Each point is reached from the start by the listed moves, each made once or not at all, plus a little noise. Is the number of moves made odd or even? Then give how often each move was made.
In the rows, zero is written as 128.

Moves:
(1): [133 145 198]
(2): [205 142 122]
Start: [141 120 118]
Points:
[148 138 190] => odd (1, 0)
[222 150 183] => even (1, 1)
[142 119 116] => even (0, 0)

Moves:
(1): [135  67  85 117]
(2): [125 100 146  60]
(3): [196 132 126 130]
(4): [124 220  73  71]
Start: [100 115  89 135]
Points:
[ 96 114  94 136] => even (0, 0, 0, 0)
[107  53  52 125] => odd (1, 0, 0, 0)
[169 122  90 140] => odd (0, 0, 1, 0)

Moves:
(1): [179 130 109 135 190 159 122 155  98]
(2): [137 158  98 122  98 129 139 128  99]
(3): [153 118 135 164 131 144  68 163 166]
(4): [110 142 155 140 131 120 162 150 181]
(5): [ 84 117 121 118 126 155 112  96  76]
(6): [165 149 108 138 164 124 152  69 128]
Start: [117 144 114 117 142 119 112 119 107]
Points:
[195 174  44 155 213 190  68  91  35] => odd (1, 1, 1, 0, 1, 1)
[120 182  59 112 148 145 132  28  27] => odd (0, 1, 0, 0, 1, 1)
[185 178  99 164 185 159  90 203 137] => even (1, 1, 1, 1, 0, 0)
[131 138 120 162 211 184  64 176 115] => even (1, 0, 1, 1, 1, 0)
[125 175  84 111 111 118 125 119  77] => odd (0, 1, 0, 0, 0, 0)
[159 153  62 146 178 193  41 151  31] => even (1, 1, 1, 0, 1, 0)

Moves:
(1): [127 117 134 152 115 140 164 138]
(2): [168 143 128 133 128 150 135 119]
(3): [100  90 172 195 124 141 164 146]
(4): [113 106 128 129 131 129 133 110]
(5): [137 153 163 124 115  92 147  82]
(6): [113 154 130 104 135 131 137 142]
(7): [114 109 161  91  84 131 146 108]
(8): [117 139 127 154 126 126 114 103]
Start: [153 131 135 116 104 101 121 137]
Points:
[117 134 223 172  79  91 222 137] => even (1, 0, 1, 0, 1, 1, 0, 0)
[121  98 249 142  46  82 191  90] => odd (0, 0, 1, 0, 1, 0, 1, 0)
[161 157 207  63  56  92 178  52] => odd (0, 1, 0, 1, 1, 1, 1, 0)

Moves:
(1): [130 165 104 151 158 132 142 130 140 116 106 104 109]
(2): [111 109 127 111 130  84 143 122 162 151  93 152  94]
(3): [123 125 129 138 109 159 106 136 147 129 147 127 119]
(4): [167 148 130 124 135  90 127 147 152 130 112 119 129]
(5): [121 119 129 131 145 133 110 115 157 155 147 136 132]
(6): [132 129 132 119 123 148 126  98 126 138 126 127 139]
(7): [150 121 143 107 121 128 145 126 132 126 129 150 152]
(8): [145 131 120 132 137 100 118 117 135 111 128 131 151]
(9): [150 127 121 142 135 130 106 141 116 108 143 138 125]
(10): [120 105 132 115 169 153 117 159 144 114 128 136 131]
(11): [153 123 124 126 124 127 127 143 117 119 146 119 120]
Start: [148 129 141 133 139 114 154 139 103  96 127 140 110]
Points:
[154  63 159  93 170 129 133 173 195 121 151 194  91] => even (0, 1, 1, 0, 1, 0, 1, 0, 0, 1, 1)
[192 134 139 107 153  23 155 110 168 112  71 154 112] => even (0, 1, 0, 1, 0, 1, 0, 1, 0, 0, 0)
[249 132 152 104 154  72 139 116 158 106 148 156 164] => even (0, 0, 0, 1, 1, 1, 1, 1, 0, 0, 1)
[248 143 149 128 132 101 114 136 141  68 141 165 156] => even (0, 0, 1, 1, 0, 1, 1, 1, 1, 0, 0)
[185 148 151 129 120 126 129 135 144 108 128 131 113] => odd (0, 0, 1, 1, 0, 1, 0, 0, 0, 0, 0)
